Each row of a before or after table is a point. The points were changed in one or more steps. Then noise was added and the rows were shuffled. The steps act on how far a point lies along the listed directions, d1 being the first. Name the steps. A step turns or swaps two directions, mirrors them in a line or flattens them onto one, adds a multiple of one to another, or multiplies one. Angles are multiples of 10 degrees, from the lower direction toward the higher: turns from -170 to 170, lines from 10 to 170 but not 90. Use the fewest steps. Two steps may share a direction if one is a turn and the other turns, adds or multiplies; they go together, in the order done. Otherwise the lowest direction goes first.
(in the rows, 128 means zero)

Directions:
(1): [ 69 137]
(2): [137 187]
Before:
[[ 86 213]
 [210 114]
 [108 137]
 [152 150]
 [ 83 166]
 [117 109]
 [ 93 188]
 [ 83 166]
 [ 68 156]
 [126 168]
 [ 86 174]
 [140 153]
 [102 191]
 [ 95 186]]
After (14 x 2):
[[105 183]
 [154 138]
 [121  51]
 [101 114]
 [ 82 173]
 [100 180]
 [110 182]
 [ 58 198]
 [ 88 144]
 [126 198]
 [ 74 173]
 [102 129]
 [ 78 174]
 [127 147]]
Steps: swap d1 and d2

Directions:
(1): [ 44 103 165 116 163 117]
(2): [146  39 104  88 119 129]
(3): [108 124  52 167 156  82]
(4): [145 146 148  82 119  42]
(5): [ 79 152  88  90  62 141]
Before, 13 rows:
[[180 111  96  88  48 180]
 [223 144  90 162 141 100]
 [142 115 108 129  92 143]
 [170 113  89  75  57 128]
 [ 92 141 178 176 159 126]
 [156  74 112 154 157 113]
 [221 106  81 178 166 132]
 [177  43  49  94  69 176]
 [187  79 157 155 165 111]
 [165 100  99 107  99 161]
 [ 85 198 107  91  74  77]
 [ 94 135 169 174 193 156]
 [212 110 108 139 166 107]]
After:
[[ 61 216 203 168 147 164]
 [ 77 148  94  71  72 100]
 [ 88 191 202 118 109 185]
 [ 87 199 199 115 106 134]
 [176  77  76 141 150 132]
 [131 128 156 175 184 111]
 [109 143 158 133 124 141]
 [158 106 184 161 179 113]
 [ 80  93 198 100 174 119]
 [116 106 197 121 194 114]
 [172  68  84 147 111 116]
 [112 170 169 139 129 170]
 [ 89  86 192 136 219 141]]
Steps: mirror d1 and d3 in the line at 70 degrees; mirror d2 and d5 in the line at 100 degrees; multiply d4 by 0.7

Directions:
(1): [147 174 111 149  87  63 110 127  57 139 198]
(2): [102 240 146 139  96 145 176 113 150 107  97]
(3): [ 68 123 159 114 192 114 163  51 120 132 183]
(4): [ 90 161  80  63 165 106 106 192 166  94 163]
(5): [ 82 101 158  54  61 141 169 159  95 171 131]
Before:
[[153 131 105 143 161 133 103 143 158 118 117]
 [100 123 133 144 153 110 123 103 107 130 155]
 [105 154 120 126 185 128 136  92 166 107 133]
 [150 149 138 162 114 139 133 117 140 104 105]
 [129 132 103 131 167 102 107 119 118 111 155]
 [132 117 139 137 111 131 147 122 120 134 130]
 [ 93 176 134 108 109 128 170 118 134 123 117]
 [148 138 116 144  93 117 128 133  90 133 143]
 [135 113 128 123  92  99 138 120  80 154 148]
 [103 143 166 122 129 131 155  92 121 144 137]
 [146 122 113 156 147 107 101 132 118 117 142]
 [102 167 166 140 109 144 175  92 113 136 137]
 [146 122  97 138 157 115 112 143 149 117 136]]
After, 13 rows:
[[139 126 100 124 107 108 119 153  95 127 157]
 [ 90 154 131 140 145 112 132 102 121 120 153]
 [141 181 122 169 125 134 146 115 154 116 107]
 [123 102 122 115 127 120 131 149 132 125 149]
 [121 197 132 158 136 123 145  90 120 109 127]
 [163  60 115 134 152 116  83 146 128 114 143]
 [129 187 120 156 134 118 129 125 128 104 126]
 [110 153 109  91  99  87 135 148 100 133 157]
 [136 108 141 149 175 135 137  66 139 126 126]
 [147 171 127 164 139 144 131 121 159 118  97]
 [133   8 123 103 167 109  99 133  89 157 192]
 [140  22 135 121 135 114 117 113  93 165 141]
 [116  69 140 100 157 111 116 118 117 154 165]]
Steps: turn d2 and d4 by -150 degrees; multiply d2 by 2
